Each row of a before or after table is a point. One or more steps were done to the points. Then noise was added and the rows were shuffled. The steps act on how far a point lies along the listed directions, d1 being the first. Write out the steps. A step turns or swaps two directions, mirrors them in a line or flattens them onto one, adds a multiple of one to another, or multiplies one. Angles are multiples of 10 degrees, from the lower direction toward the higher: turns from -170 to 170, lines from 10 to 170 but not 90. Use the fewest steps. Two steps may share a direction if one is a turn and the other turns, adds or multiplies; they go together, in the order done. Otherwise the lowest direction goes first.

Directions:
(1): [-6 42]
(2): [-42  -6]
Before, 10 rows:
[[ 13  55]
 [-49  14]
 [ 48   8]
 [-31  -5]
 [  7  13]
 [ 15  -6]
 [ 29   2]
 [-53  16]
 [-41  47]
 [  6 -16]]
After, 10 rows:
[[-56  10]
 [-17 -55]
 [ -2  27]
 [  8 -24]
 [  9  14]
 [-10  48]
 [ 16   1]
 [-12   7]
 [-45 -41]
 [-13 -50]]
Steps: turn d1 and d2 by 90 degrees

Directions:
(1): [-41  35 -30  -4 -25  29]
(2): [ 25 -24 -24  47 -13  34]
(3): [-30 -18 -38  13  46 -19]
Before:
[[ 20 -22  29   2   6   5]
 [ 16 -38   2  15  22  -9]
 [ 38 -55 -20   6  29 -27]
 [  7 -48 -36  56  28   6]
 [-20  37   3   6 -26  27]
 [ 44 -24  46 -10  -3 -35]
 [ 11  27  21  -2 -33  10]
 [ -6  -7 -12 -14  28 -28]
 [-20  40   6 -37 -52  45]
 [ -6  19  -4 -20 -22  -3]
 [ -9  -8  -4  30   6 -10]
 [ 15 -58 -54  52  30 -10]]
After, 12 rows:
[[ 15  13  34 -15  -4 -21]
 [ -2 -41 -55  11  30 -15]
 [ 18  21  43  -4 -24   8]
 [ 14 -47 -33  63  14  18]
 [ 19 -54 -56  57  10  10]
 [  4  13   8 -21 -24  -6]
 [-11 -27 -22  14  27  -2]
 [ 23  18  55 -49 -39  16]
 [ -2  -9  -1  35  -6  -7]
 [-29 -10  -4 -18  40 -53]
 [-12 -19  16  -8  31  -9]
 [-19   9 -36  -1   2   7]]
Steps: turn d1 and d3 by -70 degrees; turn d1 and d2 by 50 degrees

Directions:
(1): [ 43  36  39 -10  16  37  -5 -15  15]
(2): [  6   1 -56  -5 -19  30   0 -37  32]
(3): [ 22   0   7   8 -29 -34 -60 -25  -7]
(4): [ 13  44 -23  49  26 -30  15  -6   0]
(5): [ 41 -28  -8  35 -19  28  12  10 -41]
(6): [  6 -40  25  37   2  -8   8  -3  55]
Before (12 x 9):
[[  9  15  14 -17  -3  -3 -35 -25  -6]
 [ -6  59 -30  -6  22 -10  13  -4 -15]
 [ 22 -12   1  23 -28   6 -22 -26  -4]
 [ -3 -23   1  13   1 -24  17   3  13]
 [  0  17   5 -41  -5  17   0 -25  26]
 [ 55   7  24   1 -39  35  -8 -19 -10]
 [ 51   5  26 -13 -13  29 -13   8 -32]
 [ 15  -7   8  30  15   8  20  15  -7]
 [ 11  18  10  -3   5  13  -6  -8 -16]
 [ -6   9  25 -18   8  -3  -9  -6 -36]
 [ 39  24  18  24  24  13  10 -20  30]
 [ 49  29 -10  17  12  20  -1   0 -22]]
After (12 x 9):
[[  7 -15  27 -14   3  -2   7  -2  20]
 [-17   0  10  13 -11 -37 -24 -14   3]
 [ 25  -2 -15  37  -7  -6  23  -2 -24]
 [-28  -7 -26 -20   0 -31 -11  24 -30]
 [  2  25  -5 -24   1  22  10  14 -60]
 [-21 -46  10  10  -2 -19   8  26 -33]
 [-28  -9 -28  25 -34 -56   1  -3   0]
 [ 18 -11 -19  20 -13 -12 -22 -19 -24]
 [-22 -13 -58  -2 -23 -35 -13  -4   6]
 [ -3  -2 -32  -9 -12  16  -7 -37 -12]
 [-33 -18   3 -19   5   1   3  13   9]
 [-11  -6 -18   4  -7  -4  -5  -4 -18]]
Steps: turn d1 and d5 by 150 degrees; turn d4 and d6 by -30 degrees; turn d2 and d4 by 130 degrees

Directions:
(1): [-28 -43 -11   3  22  -6  33  14 -31 -26 -20 -16  54  -4]
(2): [ 23   1 -51   4  -7 -14 -14 -25 -49 -14  13  37   2  38]
(3): [  9 -36 -44 -12  38  14 -38  12  12  10  27 -44 -17   0]
(4): [ -7  20  -3 -37   1 -50  10 -39  -9  17  38 -22  20 -33]
(5): [  2 -24 -32  40  -8 -11  17 -23  60  22   8  27  25  -8]
(6): [ -2  23 -27   8  12 -52 -18  35  16 -41 -25  11 -16 -33]
Before:
[[ 20  24 -12 -10  -6  11 -60  -2 -25  -4  25  -6 -51  13]
 [ -2  -4  -1  -1  -8  -9  11   2 -32  -3 -13  -4  14  17]
 [-12  -8  17  25  12 -32  22  11  34 -10 -21   1  27 -29]
 [ 29  41   0 -27 -36  -8   3 -33 -52 -12  -6  21 -14  19]
 [ 17 -12  -9  14 -11  20  -6  -6  52  38  23 -15 -27   1]
 [ -9  19  58  -9 -21  30  14   6 -34  13   6   4  -5  15]
 [ -8  -2  40  -1 -33  27  26  -1  -4  29  -1  18  17  26]
 [ -9 -11  36  10 -18  32  10  29 -21 -11 -24   1  10  16]
 [  0   8  11 -17   9  31 -16   8 -29  10  19 -24  -7   9]
 [ -6   0  -2  14 -12 -16  16 -13  23   1   3   4  14 -29]
 [ 25  15 -35  -4   1  -2 -25  19 -16 -29 -10  25 -17  30]]
After (11 x 14):
[[ -1  10  36  -7 -19  10  27   2  31   4 -29 -17   1 -27]
 [ -5  -8  -2   4   8  28  -3   7 -15   9  12 -10  12   9]
 [ -6  -3   7  11  -2   8 -22   3  35  11  13 -20 -14 -22]
 [ -5  -6  21  10 -16  24  19  -3 -30  10   9  19  14  23]
 [ -5   8  16 -15   7  -3   5  22  41   0  -6 -22   3 -22]
 [ 13  12 -13   8   7 -39  -6  -6 -24 -23  -4  20   5   6]
 [ 28  -3 -26  13 -19  13 -12 -18  22  29  26   6 -30  21]
 [ -4 -15  13   1 -17  17  11   3 -36  -3  -2   4  25  21]
 [  8  12 -11   8 -14 -11  -3  -8  -3  -9   2  13  -6 -11]
 [-10  -7  17  -2  -4  -2  14  13 -12   3 -17 -21  13   2]
 [ -1  -6  21   0 -29  26  16  -3 -14  25   3  23  14  37]]
Steps: flatten d1 and d5 onto the line at 150 degrees; multiply d2 by -1; multiply d3 by 0.7; flatten d4 and d6 onto the line at 70 degrees

Directions:
(1): [  0  12  -2 -33 -24   4  16 -36   8 -16  28 -12  22   0  13 -14 -52  28
 -14  46]
(2): [  3  -8 -27   4  22 -48  -9  21 -39 -33  32  30 -26 -31 -13  -4 -13  16
  14  16]
(3): [ -4 -25   7  14   0 -16 -29  11   7 -24  10 -25  23   8  45  60   9  38
 -13  -7]
Before (10 x 20):
[[ 11   0 -14  13  14 -19  -7  22 -17   9  -6  31 -36 -26 -38 -21  14 -23
   26   1]
 [ -4  -6   6   5   5  -3 -23   5  -1   2  -8 -11  -7   4   5  22   7  12
   -7 -24]
 [ -4  17  -9 -16  12 -24  16 -11 -16   4  -1  38 -31 -22 -31 -29  -6 -23
   19   3]
 [  6   4 -18 -15  -8   4  21 -14 -18  -5  28  21  -8 -14 -30 -49 -46   8
    6  32]
 [ -5  10  19 -36 -19  29  19 -31  31   1  -8 -21  19  14  -2 -13 -28  15
  -18  22]
 [ -7  -5   5 -13 -10  -6  -9 -13  15 -24  23 -23  19   3  33  39 -31  39
   -8  27]
 [ -9 -27  -4  16   3 -35 -17   8 -21 -30  31 -10  22 -18  38  38 -11  48
   -9  13]
 [  7 -18 -13  24  12 -10 -11  19 -15   7 -15  29 -26 -13 -27 -10  28 -20
   15 -27]
 [ -2   8  16   2  -2   0   2  -8   4   7 -11  -7   4   5  12  11  -2  -6
    2  -8]
 [ -7  -3  -4   7   2  24   4   7  -1  12 -20   2   4   2 -11 -15  25 -14
    0  -4]]
After (10 x 20):
[[  8  16   3   2  -7  24   9  -4  17  41 -35  10 -13   0 -34 -30  16 -36
   15  -3]
 [ -3 -17   8   4  -3 -12 -22   8  19 -20   9 -22  16   5  39  60  -2  33
   -2   3]
 [ -2   5   2 -18 -12   4  -3 -21   4   4   3 -16  -2   8   1   1 -26  16
  -10   2]
 [ -7  -1 -12  -2   3  11  14   5 -14  -5   6  16  -1 -13 -17 -33  -3  -3
    3  26]
 [  3 -29   2  41  16   5 -17  35  -7  17 -15  12 -19   0 -18  12  40 -11
   15 -43]
 [ -8  12   9   0   9   0   9  -1   3  28 -32  22 -21  -5 -23  -8  31 -43
   16 -30]
 [  6  10   1  -9 -22  30  18 -26  12  27 -19  13  -5   2 -29 -43  -2 -26
    2  -2]
 [ -5 -23 -10   5  26 -36 -18  27 -17 -39  12  14 -15 -19  -4  27   8  30
    5  -1]
 [-13 -20  27  12 -18  22  -5 -14  22  12 -10 -42  46  19  46  38   6  28
  -21  -4]
 [  0   7   5   1   3 -17   1 -10  -6  -6   2   3  -2  -2   9   4 -17   3
    1   6]]
Steps: turn d1 and d3 by 50 degrees; turn d1 and d2 by 150 degrees
